Every row gives one point. A path goes straight from each point to the next, and from the last back to the first. The post is the endless flat space through its rows: a point in 2 columns, a line in 3, a plane in 4, and so on, so that a path can go around it. How many times does the path go around the post? Going back the other way cancels.

Post (1 x 2):
[[14 14]]
Path (30 x 2):
[[ 23  65]
 [-26  25]
 [-12 -16]
 [ 27   0]
 [ 59  38]
 [ 43  35]
 [ 41  -9]
 [  0 -16]
 [-33  12]
 [ -1  24]
 [ 33  39]
 [ 58  15]
 [ 35 -28]
 [ 31  24]
 [ 16  31]
 [-14  15]
 [-19  -9]
 [ 24  -7]
 [ 63  22]
 [ 24  34]
 [  0  33]
 [ -2  -1]
 [ 12 -12]
 [ 42   2]
 [ 48  43]
 [  3  25]
 [  1  14]
 [ 12 -35]
 [ 26   1]
 [ 45  34]]
Times around: 3

Post (2 x 3):
[[-16  19 -33]
 [ -2 -35  -1]]
Path (26 x 3):
[[ 16 -47  -6]
 [ 18  -2   2]
 [ -8  -3  21]
 [-45  26 -42]
 [-10 -35 -45]
 [ -3 -36 -71]
 [ 11 -35 -10]
 [  1 -23  12]
 [-32  10  -3]
 [-34  -5 -20]
 [-11 -38 -55]
 [ 37  -7 -29]
 [ 22  10  23]
 [-30   7  -8]
 [-42   0 -25]
 [-21   5 -91]
 [  0   8 -33]
 [  5 -24  24]
 [-32  34 -24]
 [-17 -25 -23]
 [-11 -13 -58]
 [ 23 -29  -2]
 [ -1  -2  13]
 [-42   2   4]
 [-26  -3 -31]
 [-48   8 -81]]
Times around: 5

Post (5 x 6):
[[ 23  15 -17  31  13  -7]
 [  4  -6  14 -62 -20  13]
 [-19  28 -13   9   6  -2]
 [ 10 -15  -5 -20 -15  29]
 [-26  55  -7  -4  14  28]]
Path (30 x 6):
[[ 47 -22 -16  18   9   4]
 [ 47 -69   5   5  -1  38]
 [-24  14 -13 -28  19  25]
 [ 11  83  14 -90  25 -48]
 [ -2  68 -11   6  13   1]
 [  5  34  12 -16 -25   4]
 [ -9   9  -4  15 -16  13]
 [-17  53  -6 -44 -24  16]
 [ 10  36 -24  -3   4   0]
 [ 51  42   0  29   0 -56]
 [ 26  28  20   6   0  98]
 [-12   0   7 -15   9  34]
 [-29   9  -7  11  37 -72]
 [-35 -12 -16 -14  15 -37]
 [ 58 -21   6  -9  11  17]
 [  1   6 -22 -40  23  30]
 [ -3  15 -20  -7  -9 -28]
 [ 31  46 -20  34   6 -20]
 [ 13  24   8   0  -7  57]
 [ 33  52  30 -34  21  -2]
 [-19 -52 -24  -4 -12  28]
 [ -5   7 -18   3   6  -7]
 [-77  14   1 -23   8   6]
 [ 22 -14  47 -86   2  22]
 [ -8  50 -22   7  49 -43]
 [ 44  29 -25 -41  10  27]
 [-21  58 -26  12  -5 -13]
 [ 10  36  15  18 -14  41]
 [  8  33  28  -3  11  29]
 [ 12 -16  -9  57  35 -31]]
Times around: 3

Post (7 x 8):
[[ 14  52  11   4 -18   2  34   0]
 [ -4 -18  19  -8   9 -31 -45 -19]
 [ 14 -31  27  16  50  -8  17 -17]
 [  9 -32 -22   1 -41 -23  -2  -9]
 [  1  17  -2 -23 -10 -11 -12 -38]
 [-16  38 -50  12  -3 -10  23  -2]
 [ -1  -6   0 -14  53   3  33   4]]
Path (27 x 8):
[[ -3  16 -63  13   5 -15   7 -18]
 [  4  18 -35 -43  30 -20  43  10]
 [ -3 -49 -19 -13  36 -36 -19  16]
 [ 25 -28  -4 -59  25   6 -37 -57]
 [  4  23  23 -20 -28 -23 -63  29]
 [-20 -11 -68 -20  14 -20  10  34]
 [  6  -2   0 -35  56 -25  61  14]
 [ -6   4 -14  -8 -69 -17  28 -38]
 [-12 -34 -21   4   6   3   5  -8]
 [  8   7 -11 -58   4  10 -44 -29]
 [ 44 -26  43 -26   2 -24 -37 -49]
 [ 16  29  74  -4 -21 -42  29  36]
 [-25 -52 -35 -11  38  -8  27 -40]
 [-15 -35 -49  46  41 -16  64 -33]
 [ -2  15 -16  -3  16 -16  28   7]
 [ 10 -31 -24  -6  62 -30  15  11]
 [-19 -14 -32  51  34 -49   2 -57]
 [-35  21 -37  12 -12  -5  32   9]
 [ 12  22 -17 -17  48  37  44 -68]
 [ 13  19  11  32  12 -18 -22 -50]
 [ -5   3 -30  17 -16 -63 -40 -17]
 [-23  49 -15  22  27 -17   9 -31]
 [-45  24 -50 -18   2 -33 -17  -8]
 [ 26 -20 -23  28  13 -31  49  37]
 [ 11  19 -70  24  -3  -6   2  17]
 [-23  -6 -74   1  24   3  24  10]
 [ 11  37  16  15  11  35  25  -7]]
Times around: 2
